Rows are points. Any point is a mix of the corners, with weights that add up to 1. It lies inside the corners' shape when no weight is negative. Say inside or outside, and name the corners with a negative weight.

Corners:
(1): [-2.1 -1.5 10.2]
(2): [ 23.2 -33.9 -28.6]
(3): [ 0.3 24.8 12.6]
(4): [-27.9   5.5 -24.8]
Points:
[-11.3   1.0  -4.8] => inside
[  7.2  -8.4 -17.4] => outside (1)
[ -8.0  -4.1 -18.6] => inside
[-0.9  9.3  7.5] => inside
[ 6.3  3.4 -3.1] => inside
[-17.8  12.1  -4.8] => outside (2)
[-8.4 15.3 -1.3] => inside
[12.0  3.8  5.1] => outside (4)

Corners:
(1): [-24.1 -11.7  14.5 -14.2  29.1 -16.5  13.0 -16.5   3.3]
(2): [-21.7   6.8 -15.9  21.3  -5.6  -9.6  -9.6  -6.3  24.1]
(3): [ 36.9 -18.4   2.6   6.9   8.3  22.0   7.3  22.7   8.4]
(4): [-20.4 -12.1  -1.9  21.0  -6.3  15.0 -16.2 -17.7   5.8]
(5): [-30.0 -11.8 -22.1  -7.5 -12.0 -15.1   7.9  -7.1 -25.5]
(6): [-19.3  -4.6   6.1 -13.9 -17.8 -18.1  10.2  -4.8  21.0]
(7): [ 22.4   2.1   1.0 -26.9   5.1 -18.0 -20.3  25.7 -14.3]
(8): [ 23.2  16.5  -6.6 -12.8  13.8  17.6  -2.1   2.5   8.0]
(9): [ -9.3  16.7 -23.2 -13.3 -12.7  17.9  -4.9  25.8 -14.7]
(10): [20.0 12.7 15.9  6.2  7.0 -1.8 -9.9 10.8  2.6]
Points:
[ 2.4 13.6 -1.7 -5.1  2.1  1.7 -9.5  4.7  8.0] => outside (3, 5)
[ 2.7  3.9 -3.4  1.1 -2.9  1.4 -7.4  7.2  2.7] => outside (1)
[ 5.9 -0.1 -0.4 -2.9 -7.1 -4.6 -5.3  5.4  8.0] => outside (1, 9)
[ 25.0   7.3   8.2  -6.4  13.9  12.6 -10.0  15.8  -4.2] => outside (2, 5, 6)

Corners:
(1): [ -0.4  23.1  -7.1 -23.0 -26.6  -9.7  29.6 -12.8  20.3  12.9  22.7  24.1
  -7.7   1.7]
(2): [ -2.8  12.7  16.1  -6.8 -22.5 -13.4   0.9 -12.0  -7.5  15.8  -7.4   4.9
 -15.3  30.8]
(3): [ 27.0   9.4  -5.1   1.1 -28.0   3.4  14.4  23.6   7.3  -5.3  27.4  16.9
   5.5 -13.5]
(4): [ 13.3 -17.5   4.9   3.3  27.9  -3.3  15.8  26.1  11.9  34.2  35.7 -29.2
  -2.3 -14.7]
(5): [-17.6 -40.7   7.0   3.3   2.8  -0.7   1.7  19.4 -24.4  27.9 -13.3  -7.4
  -2.0 -32.0]
(6): [  7.9   5.9  11.4   9.1   0.1  21.8  -1.0  -1.3  -6.5   8.8 -10.5   2.8
  13.9  41.8]
(7): [  0.3  13.5   7.3   0.2 -21.9  -1.9 -30.1   9.7  -0.8  -1.6 -11.2   5.3
   8.5  10.8]
(8): [ -4.4  18.7  -9.9   2.9 -17.9   5.6   3.3   5.1  -9.7   2.8   8.3  -4.7
   4.7  29.6]
(9): [ 14.3  10.1   9.1  -0.4  18.5  14.7  -3.8  33.6  -0.2  -3.2 -25.0  -3.6
  -5.5  32.1]
(10): [  7.0 -27.2  10.5   7.7   2.7  -8.5  13.0  23.1  -4.9  -3.5   9.9 -21.5
  13.9 -14.1]
(11): [-13.3 -17.1   4.1  -0.2  -8.7  -1.9 -14.6  -4.4  -1.6   7.2 -13.4   4.6
 -10.6  22.8]
(12): [  1.6 -22.3  -6.6  26.5  18.0 -34.9   7.0  22.1 -17.6  -3.7  -1.5  -2.7
  -3.3 -26.7]
(13): [ -4.1  10.7  -1.6   5.5  -2.7  23.7  -3.8 -19.6 -16.4  -2.3 -25.5   7.6
 -14.3  11.6]
(14): [-13.4  17.9  14.5  15.0 -24.0  -1.4 -10.0   2.6   9.2   2.7 -12.7   2.4
 -11.7  37.4]
(15): [ -2.5  -2.8  12.7  -5.1  24.7 -10.9  -5.6  42.6  -7.2 -10.2   5.4  21.0
 -22.7 -23.6]
Points:
[ 2.6  3.9  6.2 -0.4 -4.7  4.0 -2.8 12.8 -1.5  5.1  0.1  1.7 -1.4  9.3] => outside (12)
[-0.3 -3.3  6.3  1.2 -4.8 -3.7 -0.4 13.6 -4.0  7.9 -2.3  0.4 -2.6  7.4] => outside (13)
[-3.2  4.5 -3.5 -1.4 -5.4  2.6 13.7 -1.2  0.6 10.9  9.4 13.0 -9.7 -2.6] => outside (2, 7, 9, 10)
[-1.1 -5.0  5.0  2.6 -7.5 -2.5 -6.1  8.9 -2.0  4.1 -3.0  0.5 -1.1  7.6] => inside
[ 0.8 -2.6  6.0 -0.2 -8.5 -2.9 -0.9  7.3 -8.1  3.3 -6.2  3.0 -0.8  7.5] => outside (4, 14)
